Each row of a before or after table is a point. The points were changed in one or more steps. Then noise was added and the rows were shuffled. The steps act on columns, c1 being the first. Name the steps. A step turns or swaps two columns, mirrors them in a line or flattens them onto one, adds a multiple of one to another, or multiplies or shifts one. Angles are multiples of 10 degrees, from the lower column toward the higher: turns from -170 to 170, lines from 10 to 170 but not 90. Use the fewest steps. Two steps may share a column if one is a turn and the other turns, adds or multiplies; they go together, in the order done. Otherwise the lowest column goes first.
(in the rows, 100 means zero)

Before (14 x 2):
87,134
118,94
112,93
89,103
94,105
107,105
87,122
117,102
80,92
115,104
93,116
80,116
96,123
75,132
After, 14 rows:
82,105
40,116
155,94
39,93
136,93
145,104
79,116
122,105
88,123
25,132
61,134
151,102
61,122
67,103
Steps: multiply c1 by 3

Before:
118,95,71
112,105,74
98,100,132
99,53,69
108,115,169
117,115,70
85,92,69
88,112,63
53,116,64
110,115,88
88,95,65
After, 11 rows:
85,120,134
110,38,64
42,114,134
114,99,123
118,116,121
85,133,120
78,127,112
98,153,86
125,113,134
123,126,117
97,74,82
Steps: multiply c1 by 1.3; turn c2 and c3 by 130 degrees

Before, 9 rows:
114,126,127,109,135,138
67,125,58,65,119,112
106,57,46,137,111,61
83,125,120,110,98,73
130,80,54,74,142,102
60,106,108,109,75,89
114,73,110,101,113,107
65,66,59,90,113,81
106,109,75,73,86,136
After (9 x 6):
113,124,78,128,98,96
104,57,156,146,111,72
136,107,85,112,76,93
85,72,93,93,114,98
142,66,133,116,114,111
79,126,76,64,136,85
100,108,125,60,87,121
79,80,151,95,142,127
140,125,136,81,119,133
Steps: turn c1 and c3 by 170 degrees; mirror c4 and c6 in the line at 140 degrees

Before, 13 rows:
132,130,148,88,114,90,81,134,119
84,100,138,117,137,78,89,135,68
101,98,147,72,67,82,68,111,129
52,106,102,131,76,124,130,68,128
119,89,89,105,138,127,99,102,73
122,96,83,129,62,104,114,85,62
57,132,95,113,131,119,113,81,123
105,94,71,143,111,90,55,79,117
52,133,76,89,68,111,79,82,76
112,123,87,73,58,123,77,146,130
72,79,117,122,128,74,116,83,112
50,113,147,120,84,148,129,88,108
120,109,69,146,62,129,82,74,110
After:
83,100,71,117,145,82,86,133,70
104,94,86,140,71,90,56,77,117
110,124,139,72,78,123,76,144,132
50,108,125,131,98,126,129,68,130
119,89,57,105,94,122,99,103,72
99,97,140,73,142,82,71,114,126
122,98,136,128,77,103,114,85,61
52,132,126,89,70,111,78,85,76
70,79,74,123,120,75,119,84,111
58,133,71,115,101,117,114,80,122
50,111,125,120,142,149,129,87,108
133,131,96,89,146,89,82,136,118
122,107,134,147,64,130,81,75,112
Steps: turn c3 and c5 by 80 degrees

Before:
79,95,89,108,117,52,124,66,99,135,94,66
81,113,83,89,68,64,116,77,42,60,127,110
116,55,84,125,78,95,96,88,100,111,135,78
118,81,103,88,123,109,99,50,108,90,135,103
55,86,86,46,92,103,65,72,130,66,119,88
124,107,125,91,109,116,92,101,139,40,139,74
118,75,120,108,136,96,89,105,117,96,94,92
96,148,156,91,109,113,94,115,111,101,159,98
113,103,110,95,54,133,168,109,126,90,130,119
118,138,48,132,126,46,114,116,83,84,96,144
142,109,121,137,51,95,127,82,132,76,84,99
After:
156,150,95,90,108,113,98,115,114,102,159,99
121,108,142,138,53,94,122,83,141,73,85,98
87,87,56,46,93,104,103,72,138,96,119,88
85,54,117,125,80,95,93,89,101,107,135,78
110,103,113,94,53,133,133,110,135,61,132,121
89,95,79,109,116,53,92,66,100,109,93,67
121,76,118,108,135,96,97,105,122,105,95,91
47,139,118,131,127,47,112,117,79,84,95,144
125,106,124,91,108,116,127,100,149,68,140,73
102,81,119,90,124,109,103,48,111,95,136,102
81,115,82,89,68,64,126,78,25,68,126,109
Steps: swap c1 and c3; flatten c7 and c10 onto the line at 130 degrees; multiply c9 by 1.3

Before:
87,81,150,103,77,87,111,90,71,96,72,114,81,102
77,104,81,104,111,96,105,103,79,81,75,112,112,84
81,90,83,94,69,85,89,99,93,78,73,102,93,82
72,195,90,75,70,96,99,94,102,99,74,124,76,78
83,94,88,98,86,88,114,124,90,100,93,116,73,98
82,89,96,101,137,143,55,100,73,100,145,98,88,102
83,112,104,103,92,81,105,104,95,84,82,97,115,106
131,106,87,98,86,135,104,94,97,67,74,98,91,103
After (8 x 14):
78,111,111,103,110,95,98,85,79,124,74,111,131,86
86,122,75,103,77,87,101,145,71,101,74,114,102,104
84,108,89,98,87,88,100,75,89,105,93,117,92,100
82,109,104,101,138,142,98,97,72,94,146,99,109,93
83,95,94,103,91,81,101,101,94,118,82,96,136,108
73,24,112,76,70,96,96,95,102,159,74,125,96,79
80,120,112,93,69,84,96,87,94,115,73,102,112,81
130,112,114,98,88,134,100,93,97,132,75,97,111,104
Steps: add -0.5 times c12 to c10; turn c2 and c10 by 150 degrees; turn c3 and c8 by 130 degrees; flatten c7 and c14 onto the line at 80 degrees; shift c13 by 20

Before (14 x 20):
131,96,121,135,105,114,82,121,108,117,61,120,104,82,147,108,97,77,108,127
122,68,95,91,79,104,129,91,68,98,136,66,119,143,103,139,85,138,101,76
119,88,102,72,82,94,109,98,69,106,141,80,104,125,72,106,95,92,70,123
89,70,79,60,80,78,88,99,77,80,148,90,100,135,109,119,56,96,112,92
173,127,97,126,124,105,95,95,109,106,80,143,91,90,138,102,99,71,104,86
98,66,60,113,71,121,92,76,62,86,139,77,97,102,82,157,75,92,102,90
137,81,33,109,102,93,58,115,140,108,115,100,132,134,120,72,49,84,77,112
110,114,88,157,134,109,150,127,106,124,100,139,88,46,139,146,88,65,98,110
118,40,91,77,82,105,105,108,71,116,141,113,119,127,70,164,80,90,105,89
107,71,97,112,84,150,108,105,131,89,96,112,58,82,73,52,134,135,166,56
112,91,99,108,116,136,120,95,97,130,70,88,50,108,69,91,98,118,160,68
145,99,88,102,97,62,92,83,129,116,45,117,146,87,118,80,88,75,95,94
99,58,107,98,64,145,150,56,82,103,110,125,71,125,69,117,98,125,155,107
83,60,102,113,111,98,121,86,35,102,123,126,78,127,64,121,138,135,129,118
After, 14 rows:
84,60,116,113,134,98,111,86,156,102,124,126,84,127,69,121,138,134,130,118
113,90,131,108,90,136,110,95,113,130,70,88,62,108,69,92,97,118,160,67
98,67,72,113,147,122,86,76,111,86,139,78,72,102,84,157,75,92,102,91
174,128,103,126,76,105,106,95,108,106,80,142,91,90,129,102,99,70,104,86
137,82,28,109,73,92,66,115,70,108,115,101,82,135,129,72,49,84,77,112
110,113,98,157,71,110,158,127,118,124,100,140,83,46,110,146,89,65,98,111
118,41,81,77,133,105,94,108,110,116,140,113,109,128,67,164,80,90,105,88
107,71,124,112,92,150,101,105,66,89,96,112,66,82,82,52,134,134,167,56
121,67,84,90,136,105,132,91,111,97,137,67,111,143,105,140,85,139,101,76
145,99,61,101,84,62,96,84,76,116,46,117,128,88,112,80,88,75,95,94
88,69,84,60,131,79,91,100,106,81,148,90,87,135,113,119,56,97,112,92
119,88,98,73,133,94,98,98,113,107,141,80,104,125,67,105,95,92,70,123
99,58,124,98,140,145,138,56,91,103,111,125,82,124,61,116,98,125,155,107
132,96,114,135,91,114,97,121,98,117,61,119,117,83,144,108,97,77,109,128
Steps: turn c3 and c13 by 40 degrees; turn c5 and c9 by 140 degrees; add 0.3 times c18 to c15; turn c7 and c15 by -20 degrees
